Every row gives one point. Each copy is the shape, with its points in the same order, turned, moved and blurred by noise. Some copies are also mirrored. Which?

Shape (6 x 2)
[[-44 -33]
 [  0 -24]
 [ 38  45]
 [ 43 -28]
 [ 10   8]
 [ -1  26]]
Copy 1 (6 x 2)
[[-52   9]
 [-13 -16]
 [ 64   6]
 [ 14 -46]
 [ 18   1]
 [ 22  19]]
Copy 1 is: only turned
Copy 2 (6 x 2)
[[-26  27]
 [-23 -13]
 [ 43 -54]
 [-24 -61]
 [ 10 -23]
 [ 26 -15]]
Copy 2 is: only turned

Shape (8 x 3)
[[ 39   3  15]
 [ 25  28  58]
 [ -2  15  -9]
 [ -4 -17 -26]
 [  2 -34 -73]
 [ -6 -14  48]
 [ 47   3  21]
 [ 27  -7 -19]]
Copy 1 (8 x 3)
[[-21  36  32]
 [-74  51   8]
 [-11  14 -16]
 [  2 -12  -4]
 [ 53 -23   8]
 [-67  -3  21]
 [-25  36  38]
 [  8  14  15]]
Copy 1 is: only turned
Copy 2 (8 x 3)
[[ 45  21   2]
 [ 53 -24  42]
 [ -6  20   9]
 [-12  23 -30]
 [-29  57 -47]
 [ 23 -39   4]
 [ 48  11   4]
 [ 14  40 -13]]
Copy 2 is: only turned
Copy 3 (8 x 3)
[[ 16   5  -1]
 [  7  51  11]
 [-32  -1 -10]
 [-25 -40   7]
 [-24 -78 -24]
 [ -6  23  43]
 [ 30  17  -5]
 [ -2 -24 -10]]
Copy 3 is: only turned
Copy 4 (8 x 3)
[[ 19  60  -1]
 [  5  71 -49]
 [-12  20   2]
 [ 12  -1  23]
 [ 13 -17  69]
 [ 32  26 -47]
 [ 23  66  -2]
 [ 12  34  28]]
Copy 4 is: mirrored

Shape (9 x 6)
[[-11   0  -4 -19 -25  -7]
 [ 14 -69 -51 -52 -40 -16]
 [ 13  40 -18 -17  14  27]
 [ 33   0  13  43  30  56]
 [ -2   3 -22   5 -15   3]
 [ 39 -20  15  26  33  51]
 [ -3  48 -17  17  40 -18]
 [-51  -2 -25 -42  35  47]
 [  0   2 -54   2 -32  -9]]
Copy 1 (9 x 6)
[[-18   2 -16   1 -12 -12]
 [-26 -41 -94  20  -6 -32]
 [ 34  46 -19   4   2   1]
 [ 58  -4   5   1  35  43]
 [ -3   4 -11  22   4 -12]
 [ 59 -18 -11  -8  32  34]
 [ 51  34  21  16   2 -42]
 [ -3  44 -35 -24  63 -33]
 [-13   5 -29  53  -2 -24]]
Copy 1 is: only turned
Copy 2 (9 x 6)
[[ -15   -8  -17    5  -22  -42]
 [  20  -35   -4   26   13 -112]
 [  11   34  -30  -39  -17  -19]
 [  26   19   38  -40    6   25]
 [  11   -5  -16    4  -19  -23]
 [  20   19   47  -38   24    6]
 [   8   41  -50    5    4   20]
 [  -5  -31  -57  -62   27  -22]
 [  36  -13  -30   23  -31  -41]]
Copy 2 is: only turned
Copy 3 (9 x 6)
[[ 12   3 -17 -11 -28  17]
 [ 13 -25 -41 -23  21  87]
 [  4  64  -7 -11  -2  -9]
 [ 14  56  -1  77  14 -12]
 [ -1  18 -35   7 -12   9]
 [ 23  44   6  70  27   3]
 [  3  36 -28  -9   8 -62]
 [-55  28  33 -17   9  12]
 [ -8  16 -66 -11  -9  22]]
Copy 3 is: only turned

Shape (14 x 8)
[[-61   4  -7  17  58 -32 -20  -6]
 [ 50 -15  20  13  15  -1   6 -49]
 [-43   6 -19  -4 -16 -34  68 -48]
 [-31  21   7   7  -8  11 115 -20]
 [-32   5 -49 -14 -28  23 -17 -37]
 [-14 -37 -10   2  31  36  29   8]
 [ 37  22 -45  19 -25 -26 -16  68]
 [ 18 -16 -12   6 -24 -42 -20  22]
 [-44  21  -6  22  -5 -18 -14   9]
 [-10  19 -35 -33  -8   2  -7 -29]
 [ -1  18   9 -24 -23 -34  -1  65]
 [-20  18 -74 -35 -24  -3 -14 -44]
 [-35 -18  15  -9  12   9  10 -44]
 [ 46 -10   6 -28  -5   2 -15 -14]]
Copy 1 (14 x 8)
[[-19  27  20  51  48   9  40   8]
 [ 35  -7  25 -33  30  24 -45  -6]
 [ 19 -37  -7 -43  38   9  71  18]
 [ 64 -50   1 -34 -17  15  69  52]
 [-31 -23 -41 -12   7  52  25 -30]
 [ -9 -17  13  11  -9  46  -6  53]
 [-22   6 -64  11 -14 -57 -37  12]
 [-33  11 -16 -26  11 -33 -23   2]
 [-16   8  -6  18   3 -12  34 -14]
 [ -7   8 -45 -22  21  41  17  -8]
 [-18  47 -31 -22 -27 -41  10  28]
 [-27 -13 -69 -23  39  47  26 -24]
 [  0  -1  28 -17  16  51  30   4]
 [  4  25 -13 -42   7  27 -44   0]]
Copy 1 is: only turned
Copy 2 (14 x 8)
[[-18   8 -61 -20  59   9 -12 -56]
 [  6  -5  15 -39 -15 -16  57 -45]
 [-88 -51 -25 -18  17  33  44 -24]
 [-78 -28 -14 -16 -30  90  50 -20]
 [-36 -43 -52  31 -19 -30  14 -34]
 [ 11  -3 -21  26   5  47  36 -39]
 [ 30  -2 -77 -29 -16  -2  25  61]
 [ 16 -26 -28 -29  18 -18  12  33]
 [-19 -24 -60 -28   7  15 -20 -17]
 [-44  -7 -38  13 -10 -28  23 -14]
 [ -9   9 -33 -18   3  19 -17  56]
 [-57 -28 -65  30 -10 -49  34 -15]
 [-36 -21   1   5   9  12  10 -60]
 [  7   9   7  -7 -15 -33  38   1]]
Copy 2 is: mirrored
Copy 3 (14 x 8)
[[-29  -3 -24  17  43 -35 -51 -24]
 [ 26 -34  15 -34  16  35  10   1]
 [-24 -24 -77  19   4  -7  43   0]
 [ 13 -36 -48  81  10  12  69  10]
 [-50   4 -23  -7 -47   1  -9  29]
 [ 11 -27   7  30  22 -17  -6  53]
 [ 54  84  -2  -7 -17 -33  -3  13]
 [ 25  21  -7 -39 -15 -46   1   0]
 [-11  12 -20  22 -15 -32 -25 -21]
 [-43  21 -10 -15 -14   6  15  14]
 [ 21  47  19  11  -6 -63  31 -13]
 [-58  29 -40 -27 -26   8   6  36]
 [-31 -52  -6   9   5  -8   1   2]
 [  4   1  38 -42  -2  -1  25  16]]
Copy 3 is: only turned
Copy 4 (14 x 8)
[[-62  16 -29   1  40 -15 -17  40]
 [ 35  64 -13 -23  -8 -26 -18  -6]
 [-58   6 -46 -56 -23 -30  37 -21]
 [-35  29 -37 -52 -12  -4 108 -20]
 [-36   7 -33  -3 -40  40 -22 -33]
 [ 14   2 -17 -13  33  35  20   9]
 [ 25 -33 -24  75 -42 -35  12  10]
 [ 12 -22 -21  12 -37 -39 -26  15]
 [-48   8 -14  14 -24  -7   1  32]
 [-30  16 -14  10 -25  -5 -11 -45]
 [-10 -34  30  40 -18 -37  24  15]
 [-48  -1 -44   7 -34   9 -37 -66]
 [-24  31  -3 -51   0  11  -4   0]
 [ 31  25  18   6 -13 -22 -25 -29]]
Copy 4 is: mirrored

Shape (16 x 11)
[[ 45   0 -28 -13 -26 -14  26 -17  26   0 -47]
 [ 24 -53  28  30  15  28 -34 -21  20  -8  32]
 [-18  71   9  32   7 -32  -7 -36 -12 -23  -2]
 [-14 -18 -36   2 -76   1  96 -38   5   9  10]
 [  8 -23  62  42  58 -38 -27   8 -13 -18  42]
 [ -9  -2 -35 -19  22 -39  24 -30  20 -16  19]
 [ -9 -19  30  -5   5   9 -31   1 -19  -8  22]
 [-28   6 -71   8 -17  35  45 -35 -38   7  -6]
 [-13 -20  63 -11  21  25 -29 -18 -22  22  27]
 [-53  12 -46  36 -61 -16 -10 -41  19  30 -20]
 [ 34  19 -43  29 -13   2  48 -50  20 -32 -10]
 [ 18  36  -5   8 -10  21 -35 -29  -4  -3  56]
 [-18  10 -38   7 -34  26  29 -29   1 -57  -5]
 [ 35  -9  -1   6  15 -18 -17 -30 -68 -25  30]
 [ 39 -26  21   2   6   7 -38   8 -27 -57  54]
 [ 12   9  11  16  25  -5  11  47 -31  11  32]]
Copy 1 (16 x 11)
[[ 11  20 -49 -33   3  10  28 -35   5   3 -55]
 [ 18  16   6  46  -8  -4   9  22  34 -35  20]
 [-56  58 -17   7  56  27 -40 -15 -22   5 -19]
 [ -9  36   1 -16  17 -78  54 -75 -38  16 -42]
 [ -9  28   7  31  54   3 -30  64   8 -73  -1]
 [-15  64   1 -49  10 -12  -9 -27   2 -43 -17]
 [ -4  15   5  25  -3   8 -19  21 -30 -33   9]
 [-37  -7  -7 -38  11 -40   0 -82 -29  13  16]
 [  9   2  30  48 -11   2 -45  25 -23 -31  -6]
 [-39  57 -73  27  -6 -43 -16 -66 -24   8  -5]
 [-22  36 -12 -30  39   2  37 -54  32  16 -22]
 [ 12  50   9  16  25  23 -21 -10 -17  24  37]
 [-52  33   1 -16   2  -1  48 -48 -17   8   5]
 [ 11   6  11   5  61  35  -6 -22 -24 -55  20]
 [ 18  22  23  15  28  40  29  36 -19 -47  44]
 [  7   1 -10 -24  43 -18 -21  45 -34 -14   6]]
Copy 1 is: only turned
Copy 2 (16 x 11)
[[  8 -37 -13 -22 -23   3   3 -69 -12 -13 -10]
 [  0 -17  56  25  45  -7 -22 -17  61   2  33]
 [ -4  -7   2  70 -58  26  21  -3 -19  -8  50]
 [-13 -38 -10 -45  24  52  40 -48 -52  64  19]
 [ 12  -1  57  72  15  33 -17  39  47 -13  -9]
 [ -8 -61   2  -3 -28  33 -24   7 -12   4  23]
 [-16  14  18  22  24  -4 -13  16  23 -19  26]
 [-25 -34 -62   0   0   2  11 -16 -17  60  48]
 [ -1  53  33  18  26   8 -34  14  22   3  36]
 [-61 -29  21  -4 -55 -15  46 -38 -18  50  36]
 [ 18 -76 -14  21 -10  28  17 -61  -9  17  40]
 [ 21 -17  19  22   8 -23  14  14  -1 -16  80]
 [-38 -48 -36   9  14  34  31 -41  -4   2  60]
 [  3 -26  -5  63  41 -15 -16  18 -20 -14  12]
 [ -1 -26  11  42  63   0   1  23  31 -54  31]
 [ 30   5 -10  18   3   8  22  46  32  -1   0]]
Copy 2 is: mirrored
Copy 3 (16 x 11)
[[ 14   2 -39  23  30 -12   8 -53  27  18 -53]
 [  1 -18  -9  -7 -44  13 -13  25  -6  80  22]
 [ 64  63   5  10  45  28  11  26  33  -9  10]
 [-17 -19 -62  39  36  29  29 -72   4 -23  37]
 [ 51  15  59 -10   8   8  26  34 -30  84  19]
 [ 36  26 -32 -26  25 -22  37 -27 -17   4   7]
 [ -4  13  22 -16  -9  13 -13  19 -21  32   8]
 [-19  15 -58  43   2   6  40  -2  -7 -54  24]
 [-29   1  20 -30  13  37  -9  54 -14  46  16]
 [-13  43 -14  28  17 -15   8 -37  74 -21  53]
 [ 53  12 -80  49   5  17  32 -25  17  14 -12]
 [ 45  38 -36   1   0   6 -47  24  -3   7  27]
 [ 28   3 -38  24 -25  42  22 -26  12 -40   3]
 [ 15  65 -12  22 -17  16   2  16 -60  39  -7]
 [ 39  18  20  -7 -46  29 -26   4 -58  51  -7]
 [ 23  -8  35  26  24  -8  -5  33 -52   3   8]]
Copy 3 is: mirrored
Copy 4 (16 x 11)
[[-48 -47  -3 -14   5 -65  19 -29  12  -7 -24]
 [ 30  12   6   6 -11 -13   7  30  61 -44   8]
 [ 17  25 -74  14  -4 -33  20 -39 -17  30 -47]
 [-13 -44  40  20 -27 -41 -32 -88 -38 -53 -28]
 [ 32  39 -65  61  14 -14  33  33  32 -37  25]
 [-21 -13  -3  31 -28 -38  44 -17 -27   3   0]
 [ 22  28 -11   8  25  -8  -6   5  22  -7  22]
 [ 16 -30  33 -20  11   4  18 -45 -63 -13 -45]
 [ 15  69   6  28  42  -6 -11   5  32 -15   0]
 [ 22 -40  -1  11 -21 -41 -49 -20 -33  44 -54]
 [ -6 -40 -19 -18 -39 -40  40 -46 -12 -34 -46]
 [ 35  18 -14  -4 -20  11  18 -44  42  22 -11]
 [  2 -10  -9 -46 -30 -24  -3 -43 -42 -16 -13]
 [ 47   7 -19   3  42 -34  59 -33  11 -14  18]
 [ 43  18 -27 -18   6 -13  26 -14  44 -22  63]
 [  1 -11 -41  38  31  29  25 -16  12 -21  12]]
Copy 4 is: mirrored

Shape (16 x 12)
[[ 15 -25 -17 -23 -33 -22 -11  46  33  49 -40  35]
 [-18  34  49 -49  -9  -4  12 -36  47  10  28 -40]
 [-29 -19  45  -1  23  13  53  13   0  59 -32  14]
 [ 14 -16  10 -36  46  38 -13 -24 -12  16 -28 -25]
 [-11  45 -35 -29  -3   4  -6  42 -38  20 -28 -39]
 [ 29   7  23  51 -30  17  10  10 -39  26  36 -61]
 [  3  45  36   1 -16  24  49 -25  -8  45  16   9]
 [-18  -2 -36  36  45   1 -17  26 -20 -14  34  -9]
 [ 27 -28 -21 -25  21   1  60 -37 -37  17  38  11]
 [ 48   3 -16  17 -35   5 -28 -38 -12 -26   7 -12]
 [ 81  -5  -5  38 -39   8 -27  27   4 -42 -50 -44]
 [ 43  13   2 -36  13  16 -31 -19 -34  20   7  37]
 [ 38   7  26 -31  39  18  56 -36 -19  19   7  21]
 [  2 -10  -7  30  40 -61 -37  27 -17 -12 -23 -55]
 [ 17 -33  61   4  -3   2 -20  48   1 -26 -18 -11]
 [ -3  -5  21 -31 -39  -4  24 -60  -8  -2  11  25]]
Copy 1 (16 x 12)
[[-14 -30   0  15   1  74  40 -22 -25  38   6 -24]
 [-34  13 -34   8 -59 -24  -3  55  -3  52  22  34]
 [-20  26 -46  61 -29  50   6  12  46  21 -27 -29]
 [ -5 -16   9  42 -21 -31   8  21  20  44 -60 -11]
 [ 19  12  12  44 -20 -14 -25 -18 -47  41   1 -52]
 [ 25  66 -42   9 -29 -54  38 -49 -18   0 -15   9]
 [ -8  71 -26  24 -61  29  -7  19  -6  16 -30  20]
 [ -1  -6  20  34   5 -39 -15 -32  13 -46   5  -1]
 [  6  59  54  43 -22   4  30   5  49  21 -16  35]
 [ 18  13  19 -41  -8 -25  35  -7 -18  11 -27  32]
 [ 14 -13  -6 -79 -11 -38  33 -58 -16  47 -30 -35]
 [-23  14  55  21 -23   7  32  23 -27   6 -58   8]
 [-34  54  32  26 -48   8  13  17  46  32 -49  12]
 [-30   0 -14  -3  51 -67   8 -19   5  11  18 -49]
 [-24 -17 -26 -15 -46 -20  62  -8   9   2 -11 -55]
 [ 17  35  16  -7 -40  21  35  63  11  15  -6  30]]
Copy 1 is: mirrored
Copy 2 (16 x 12)
[[  43   10  -46   62  -39  -40    0   -2    1  -36    0  -11]
 [  -1  -53    9  -19   38   17  -56   33  -38   -4   18  -21]
 [  46   18   33   46   -4   25  -29   18  -24  -28  -47   24]
 [  15  -26   36   51    3  -10   -2    6  -28   56   -3   29]
 [ -23   -9  -35   53   11   12   44   52  -47   16  -15   15]
 [  -3  -16   18   -1  -12   80   57   31    3  -18   31    1]
 [  42  -32   24   -1    7   35   11   -2  -67  -38  -27   -8]
 [ -45    2  -33   25  -10   55   24  -28    5   35  -36    8]
 [ -12  -15   70   11    3  -20   36  -47  -17   -3  -29  -17]
 [   3  -20  -10  -23  -37   -1   46  -13  -32   36   47   -8]
 [  14   -2  -22   -1 -100   -2   52   47  -12   51   37   -6]
 [  49  -44  -12   21   10  -25   59  -28  -28   31  -23    4]
 [  29  -44   67    7    6   -9   16   -9  -47    7  -59   -8]
 [ -13   40  -33   24    3   35   20   48   24   66   -8  -25]
 [  28    7   -7  -10  -38    2   -5   56   34    9   -8   37]
 [  29  -17   23  -30   19  -29    1  -25  -49  -14   13   -2]]
Copy 2 is: mirrored

Shape (17 x 12)
[[ -4 -42 -48  -6 -14   6  13 -22 -68 -14   9  -5]
 [-33 -28 -20  45   7  23  30 -24 -17  27  -3  -3]
 [ -7 -21  53 -39 -29  -8  19  -6  17  33  -7  44]
 [  2 -14 -52 -15 -22  46  21  -6   9  16  39 -20]
 [-11 -34 -13 -21 -25  18  46 -37 -33 -21  23 -42]
 [ 49  40  37  29  42 -77   6  67 -10  21 -19   0]
 [-22 -21  -9  37   3  43   0  22 -63 -11  73  -4]
 [ 16  48  32 -16  19 -39  10  -2  -7  73 -18  42]
 [ 27  31  24   0 -15 -43 -42  27  -1  28 -39  19]
 [ 11 -32 -16   7 -22   9  37 -35 -54  11  62 -44]
 [ -7 -32   5 -11  57   6 -26 -11 -13  17  26 -16]
 [ 23  10  30  -7  21 -54  24  41  17  11 -30  40]
 [-30   3  -8  34   6 -18  -3 -12  -1 -17  40 -24]
 [-15  -1 -42 -11  19  36  42  -5 -56 -34  37 -22]
 [ 54  35  65  26  28  -3  -9  16   7  16 -44  14]
 [ 67 -19   1  30  26 -48  15  53 -14  19  -7   4]
 [ 17 -11 -19  15   5   9   9 -50 -11 -17  47  32]]
Copy 1 (17 x 12)
[[-28  38  48  57 -31  -2 -31 -15   9  -1 -17  23]
 [ 11   3  45  37  -4  28  29 -22  20   2 -47   5]
 [-24   1 -38  -6 -26 -31  58  34  11  -2 -26  13]
 [ 22  21  16  63  -2  31 -18  49  -3  16 -21  -7]
 [-22 -10  48  59 -26 -11 -21  28 -25  -4 -43  23]
 [-14  -1   1 -83  22 -32   2 -27  36  94   4  40]
 [ 23 -17  16  81  12  23 -19 -26  31   8  11  52]
 [ 10   0 -26 -42 -37 -45  37   2  61  63 -27  -7]
 [-23   8 -43 -68 -22  -2  -4 -14  31  40  -4   6]
 [-14 -10  41  78 -14   0 -39  18  21  20 -57  48]
 [ 43  17  20  -2  18 -26 -21   4  22 -25 -26  37]
 [-27  14  -7 -59   9 -36  47   2  21  52   9  15]
 [ -3 -37  40  14  24  12 -23   3  32   1 -10  -1]
 [ 21  -1  65  75 -14 -14 -24  -1  -5  18  15  21]
 [ 19  -9  -5 -84 -38   7  31  -2  20  46  -2  55]
 [-23  38  16 -38  25  -4   6  -6  29  72  -8  64]
 [ -2  11  50  32 -21   9  -1  43  60  -7   5  23]]
Copy 1 is: only turned
Copy 2 (17 x 12)
[[-39  67 -25 -29  32 -18 -19 -34  15  18  10 -14]
 [-42  17 -13 -12  -4 -37 -28 -23 -38 -23  -3 -30]
 [-48 -48 -40   6   9  39  14  26   0 -10  17   9]
 [-24  16 -50  34  16 -37  -7 -32  33   2 -10 -48]
 [-48  37 -42 -26 -17 -20 -23 -16  37  17  28 -46]
 [ 54 -28  36  23 -14   2   8  -3 -58  63  39  47]
 [-16  24 -12  -5  64 -52 -45  -2 -18  34  31 -67]
 [ 26 -68  -3 -18   9  25  25 -15 -31   6 -16  31]
 [ 37 -21  24  24  20  44   2  -4 -13  -6  20  47]
 [-12  36 -67 -34   2 -23 -50 -19  15  40  13 -55]
 [ 15  20 -29 -19  24 -46  21  31 -12  -7  27 -20]
 [-11 -37  12  26  -8  11  26   6 -33  38  22  56]
 [  1   0  -2  -3   8 -60 -54   0   9  -1  37  -7]
 [-37  37  -2 -26  25 -59  -6 -33  25  45  15 -51]
 [ 28 -29  51  18 -19  37  17  40 -35  17  -5   4]
 [ 25  24  -4  41  -7   2   7   4 -58  67  12  33]
 [-27  11 -22 -10  29 -44 -40  29  18  24 -36  -6]]
Copy 2 is: mirrored
Copy 3 (17 x 12)
[[ 18   6 -33  13  26  69   0  60  21 -11  -9  -8]
 [ -6  26 -17  13 -12  35   2  17 -23 -14 -36 -31]
 [ 24 -10  29 -19   0 -11  31 -13 -14  46   0  32]
 [-28  18  16  24 -12  -2   0  78  20 -17 -24   7]
 [ 13   4  12  19  62  24   6  69  -6 -18  -9 -25]
 [-26  57 -25  10  26   8 -74 -71  21  59  41  50]
 [ 37  50  18  22 -26  56 -55  57  24  -7 -14 -32]
 [  9  43 -33  -1  -9  -8   7 -39 -30  34  29  69]
 [ -1  13 -41 -22  -3 -20 -17 -46  42  46  32  34]
 [  7  33  -7  27  29  37 -18  95 -20  12  12 -24]
 [ 37  15 -25  61   2   1 -36  21  -1  21 -33  24]
 [-18   8   7   0  23  15 -23 -69   9  42  17  57]
 [  8   1  -6   7   4   0 -62  19 -13 -20   4 -22]
 [ 15  43  13  35  34  51 -21  59  21 -50  -9  -5]
 [  2  45 -14  38   0 -25  -3 -78  25  43  43   5]
 [-45  27 -14  36  12  40 -46 -28  31  66  17  31]
 [ 11 -21   5  50 -18  39 -11  35  -4 -19  36   1]]
Copy 3 is: mirrored
